Each point is reached from the start by the listed moves, each made once or not at all, plus a little noise. Say if it took an odd or an even number of moves. Then give how often each move was made.

Moves:
(1): -4 27
(2): -54 -17
Start:   3 -17
Points:
-51 -33 => odd (0, 1)
0 9 => odd (1, 0)
  3 -15 => even (0, 0)

Moves:
(1):   6   8 -33
(2):  8 59 13
(3):  43 -10   6
Start:   0 -10   2
Points:
 15  58 -19 => even (1, 1, 0)
 6 49 13 => odd (0, 1, 0)
  6  -5 -29 => odd (1, 0, 0)

Moves:
(1):  -4  17 -19   7  16 -26   2   7 -11
(2):   5   0  -3 -14 -20  23   1 -17  28
(3):  45  16 -17   0  14  32   7  -7  -2
(4):  -4 -16 -11  19  12  -2   9  -7   4
(5): -21   3   9  -6   2 -20   1 -12 -29
(6):   6   4  -5  17 -37  11  -4  30  -5
Start: -17   7  -8   9  14  17  -8  -6 -21
Points:
 28  25 -24   8  30  48  -1 -15 -25 => odd (0, 0, 1, 0, 0, 0)
-15  26 -30   3  11  13  -3 -13  -2 => even (1, 1, 0, 0, 0, 0)
 31  30 -30  25  -9  60  -4  18 -28 => even (0, 0, 1, 0, 0, 1)
-38  -4 -13  40  -8   4   0   6 -49 => odd (0, 0, 0, 1, 1, 1)
  7  42 -37  -5  26  24   4 -37 -34 => even (1, 1, 1, 0, 1, 0)

Moves:
(1):  -3   9  -7  -9   4 -14   8  18   9  -5
(2): -12  -7  -5   3   9   2   2   6   2  -9
(3):  19 -13 -15 -11   0 -17 -24  40  10 -26
(4):  -7   1  -1   9 -12  17  -7 -10  -5  27
(5):  4  0 19 11  7 -1 -1  3 -2 18
(6):   2 -16 -10 -14  -7 -34 -12  26   3 -23
(7):  -3  -1  15 -14  -6  11  16  -6 -16  19
(8):  -8  11  -1  -5  10  -3 -10  -4 -14   9
(9): -28  27  17  -7  -3  21 -14 -17  -7  10
Start:  18  -6  -4  -5 -37  12   1 -14  10  20
Points:
-13  -6 -25 -35 -45 -14 -46  50  21  -6 => even (1, 1, 1, 1, 0, 1, 0, 0, 1)
  3  -1  -4 -60 -49 -21 -25  46  10  -5 => odd (1, 0, 1, 0, 0, 1, 1, 0, 1)
  2  -4 -16 -11 -24  -1  10  10  20   6 => even (1, 1, 0, 0, 0, 0, 0, 0, 0)

Moves:
(1):  1  5 -5 -3  0  5  8 -7 -4 -6 -3  3 -7
(2):  -7   4 -12  -7  -2 -15   1   4   1 -15   5  -8  15
(3):  -2  -3   7  15   3   8  -1 -20 -10   0   5 -10  -4
(4): -3 10  2 12 -1 -3  7 -5 13  6  4  1  0
(5):  -6  -1   1 -20  15   0   8   0 -12   5  14  -2  -5
(6): -32   2  -3  -4  -2  14   3  -3   0  -3  -3  21   6
(7):   3 -10  -7   3  -5  -3   9  17  -2  -3  16   7  15
(8):  -4  -4   6  -9 -19  -8   2  16  -6   1   9   0  -9
(9):   9   2  12 -23  -6  -5   5  18 -18  -5  25   2  29
(10):  -6   4   3 -13  16  19   0  24  -7 -10  -2 -25  15
(11):  -5  11  -9   6 -10   2 -17 -13   1   2  22   7  -4
(12):   1  -1  11  14  12  -5 -15 -20  14 -16   0   9 -14
Start:   0  -8   4  13  20  -8   2  26   7 -16  -1  -8  -5
Points:
-60   9   3  -9  33  13 -11   8 -16 -59  44 -12 -13 => odd (1, 1, 1, 0, 1, 1, 0, 1, 0, 1, 1, 1)
-51 -11  -3   2  11 -15  30  36 -10 -25  48   1  13 => odd (0, 1, 1, 1, 1, 1, 1, 1, 0, 0, 0, 0)
-47  -5  17   7  17   2  19  15  -8  -8  29   3 -17 => odd (0, 0, 1, 1, 1, 1, 0, 1, 0, 0, 0, 0)
-22   2   3   6   9   2  -7  18  -1 -47  55  41  20 => even (1, 0, 0, 0, 0, 1, 1, 0, 1, 0, 1, 1)
-36   0  15 -21  41  28  39  51 -35 -32  55 -12  43 => even (1, 0, 1, 1, 1, 1, 1, 0, 1, 1, 0, 0)
